Each point is reached from the start by the listed moves, each made once or not at all, plus a little noise. Is the number of moves made odd or even? Then give how often each move was made.
(in the rows, 128 means zero)

Moves:
(1): [140 124 152 139]
(2): [101 104 142 140]
(3): [147  80 103 113]
Start: [125 126 113 123]
Points:
[116  53 104 120] => even (0, 1, 1)
[110  97 152 145] => even (1, 1, 0)
[144  78  89 109] => odd (0, 0, 1)

Moves:
(1): [149 128 107 138 134 129 120 131 123 126 127 136]
(2): [129 132 121 135 129 111 115 140 119 133 150 126]
(3): [141 125 127 128 144 152 115 150 108 127 136 122]
(4): [109 121 122 143 125 125 138 140 145 112 105 111]
(5): [113 107 109 149 147 154 103  92 127 155 141 101]
(6): [133 101 111 129 138 150 107 143 134 139 155 139]
(7): [126 132 125 103 130 118 133 130 143 138  95 115]
(8): [137 103 127 123 150 125 118 127 119 120 138 122]
(9): [136 126 139 128 128 115 112 127 139 117 129 135]
(10): [141 113 150 121 112 130 135 117 125 147 123 127]
(11): [134 128 133 144 153 129 125 129 123 135 135 139]
Start: [121 147 119 118 139 145  97 144 132 133 145 132]
Points:
[156  91 110  90 186 167  45 179 133 137 162 125] => odd (0, 0, 1, 0, 0, 1, 1, 1, 1, 0, 0)
[140  60  67 137 194 184  28 164 127 175 162  81] => odd (1, 1, 1, 1, 1, 1, 1, 1, 0, 1, 0)
[149 120 107 122 166 161  32 195 120 136 202 142] => even (0, 1, 1, 0, 0, 1, 0, 0, 1, 0, 0)
[123  75  87 126 216 182  41 123 133 178 170 108] => odd (0, 0, 0, 0, 1, 1, 1, 1, 0, 0, 1)
[117 129 132  98 122 133 123 144 163 148  84 104] => odd (0, 0, 0, 1, 0, 0, 1, 0, 0, 1, 0)
[144 120  83 140 182 129  53 191 159 134 143 138] => odd (1, 1, 0, 1, 0, 1, 1, 0, 1, 0, 1)
